Rows are points. Each copy is the shape, with its points in the same order, stretched, turned, moved and blurred by noise. Some copies are also mirrored. Which?

Shape (8 x 3)
[[ 16  -1  37]
 [-20 -30 -27]
 [  0 -11 -12]
 [  1  39 -30]
 [-46 -21   6]
 [ 18  55 -31]
 [  3  30  -5]
 [-47 -75  13]]
Copy 1 (8 x 3)
[[ 44  -1  36]
 [-36  32  14]
 [ -1  17   6]
 [  6 -23 -42]
 [-33   0  49]
 [ 22 -26 -59]
 [ 16 -18 -16]
 [-51  44  91]]
Copy 1 is: mirrored
Copy 2 (8 x 3)
[[ 16  41  12]
 [-23 -23  25]
 [  0  -8   9]
 [  1 -23 -40]
 [-49  11  28]
 [ 20 -21 -57]
 [  3  -3 -26]
 [-50  15  78]]
Copy 2 is: only turned

Shape (12 x 6)
[[ 43  27 -18  38 -19  12]
 [ 27 -17 -33   4 -32  38]
 [ 32  48 -29 -11 -29  22]
 [-32  34  35  13  50  45]
 [ 37  21 -17 -12 -26  21]
 [-37  46  47  27  24  35]
 [ -2 -26  19  20  41 -20]
 [ 39 -33  12  -2 -48  11]
 [ 30  -4 -12  23 -20  42]
 [-12   7 -21  -7 -47   1]
 [  6 -32  61  38  34 -19]
 [  0 -67  42  65  19 -15]]
Copy 1 (12 x 6)
[[-29  25  65  39   9  16]
 [-20   4   6  76  16  10]
 [-35  36  26  46 -20 -19]
 [  8  70  -4 -28  -9  33]
 [-21  20  22  51  -4  -6]
 [  5  54   5 -28 -33  47]
 [  4  -6  22 -33  28  25]
 [  4 -38  29  57  -7  13]
 [ -3  18  27  59  12  25]
 [-42  -7 -12  26 -22  11]
 [ 36  -9  48 -43  16  48]
 [ 24 -34  47 -16  36  73]]
Copy 1 is: only turned
Copy 2 (12 x 6)
[[-36   1  48  14  13 -31]
 [-22 -39  73  32  35   2]
 [-54 -27  16  36 -21 -14]
 [-27  -3 -54 -41 -21 -23]
 [-31 -26  33  30 -10  -7]
 [-46  24 -40 -56 -30 -12]
 [ 36   5   5  -1  39 -33]
 [ 11 -13  81  17   7   4]
 [-32 -32  53   8  19 -17]
 [-38  -9  44  47  15  37]
 [ 55  24   5 -40  24 -43]
 [ 64  22  41 -33  62 -14]]
Copy 2 is: mirrored

Shape (14 x 9)
[[  8 -14  40 -39  38  -4 -11  42 -16]
 [ 22 -35 -55  -7  -3  17  33 -27 -44]
 [ 39  52  18 -23 -27 -38  57  25   3]
 [-31  14  10  16 -11 -18 -20  57   0]
 [ 32  -4   3 -18  22 -16  13  24   2]
 [-48 -11 -55 -25   9  34  20  -2 -24]
 [  9  -8 -29  32 -15  39 -40  57   2]
 [ 44 -32  11  27  28  20  51  41  21]
 [  4  33  39  51 -15  34 -31  12 -30]
 [  5  29 -26  -2   7  -4   4 -29 -28]
 [ 12 -31  -6 -32 -18 -33  28  28   8]
 [-43  39  -2  24 -49  30 -31 -36  -5]
 [ -7   8  39  45   3 -18 -19 -17 -42]
 [ -6 -15  15  35  22 -37 -37 -10   0]]
Copy 1 (14 x 9)
[[  0  34 -22 -37  37   5 -35   0 -48]
 [-16 -43  -8 -13 -57 -55  33 -29  -3]
 [ 26   0  12  36 -19  18 -84 -69 -33]
 [ -8   1  29 -13  16  30 -41  15   0]
 [ -1 -13  -8   0  16   4 -22 -38 -43]
 [  5  22  18 -22 -52 -46  46  -6  19]
 [-36 -61  -8 -37 -24  55  12  12   1]
 [ 15 -77 -17 -43  -5  30 -13 -11 -56]
 [  2 -18 -48 -66  -2  55 -71  -2  28]
 [  3   5  -9  -4 -12 -22 -18 -64  15]
 [  3 -20  17  30 -15 -11  -1   3 -33]
 [ 26   4 -28  -6 -41  26 -16  11  80]
 [  9  -7 -19 -41  27   0 -74  -7  19]
 [  2 -25 -10  -5  53   4 -31  -1   6]]
Copy 1 is: only turned
Copy 2 (14 x 9)
[[-12   8  53  35  38 -15  54  42  40]
 [-29 -23  -6 -35   1  49  -6  -5 -40]
 [-13 -39  -1  63  19 -57   2  43   2]
 [ -5  47  13  61  16  -1  15  19  22]
 [-14   2  11  26   8 -20  32  26  -8]
 [-60   2  41  15  16  65  -9 -35  -8]
 [ 41  28  11  17 -12  47  12   0 -26]
 [ -5 -12  -4  35  33  17  61  11 -18]
 [ 40  -7 -24  24 -29  39  35  28  45]
 [-35  -6  -5   8 -43  14  -2   1  -8]
 [-11   9  25  21  53 -30  -8   8  -9]
 [ 14  -9   3  15 -21  42 -37 -47  42]
 [ -6  10 -38   7 -24  14  25  23  54]
 [-16  45 -26   1 -22 -10  23  -2  24]]
Copy 2 is: mirrored
Copy 3 (14 x 9)
[[-31  65 -27  -7  33   1  -1   6 -43]
 [  0 -95 -37   5  -9   1  49  37   7]
 [-59  42 -12  44 -11  46  47  56  33]
 [ 12  49  17  -8   0  10 -26  25 -12]
 [-23  30 -25  21   6  19  30  13 -16]
 [ 34 -34 -52 -19   0  -2 -11  12  22]
 [ 10  12  11 -28  -1  60   7   4 -17]
 [-13  30 -10   9  32  63  98  13  18]
 [-26  10  38   1  44  39 -33   9  -5]
 [ -5 -35 -25  37   1   0 -27  12   0]
 [-23   3 -14  -7 -26  -8  55  39   6]
 [ -6 -36  25 -14   2  -5 -68  -9  38]
 [ -9 -25  37  22  31 -25 -40  20 -23]
 [ 12 -10  25  22   6 -42 -37 -11 -37]]
Copy 3 is: only turned
Copy 4 (14 x 9)
[[  34   -9   -4   37  -31   12  -24   64   33]
 [  -6   -7   11  -46  -26   32  -20  -68   14]
 [ -38  -51  -20    7  -15  -42 -121   18   -1]
 [   4  -10   -3   75   48    4  -12   28   24]
 [ -18  -11   10   10  -28   -3  -48   31   29]
 [  19  -31   20    9   10   67  -13  -41  -23]
 [  18   16   71   37   38   -1    0    5   73]
 [ -43  -44   35  -16  -21   -1  -33   33   93]
 [  37   29   16   13   53  -45   16   37   43]
 [  -6   16    4  -15    4   -4  -30   -7  -30]
 [ -24  -50  -10   35  -33    9  -48  -21   21]
 [  32    4   23   30   52  -31   23  -28  -35]
 [   8   33  -34   11   34  -24   39   24   10]
 [ -21   35   -8   35   15  -13   46   31   12]]
Copy 4 is: mirrored
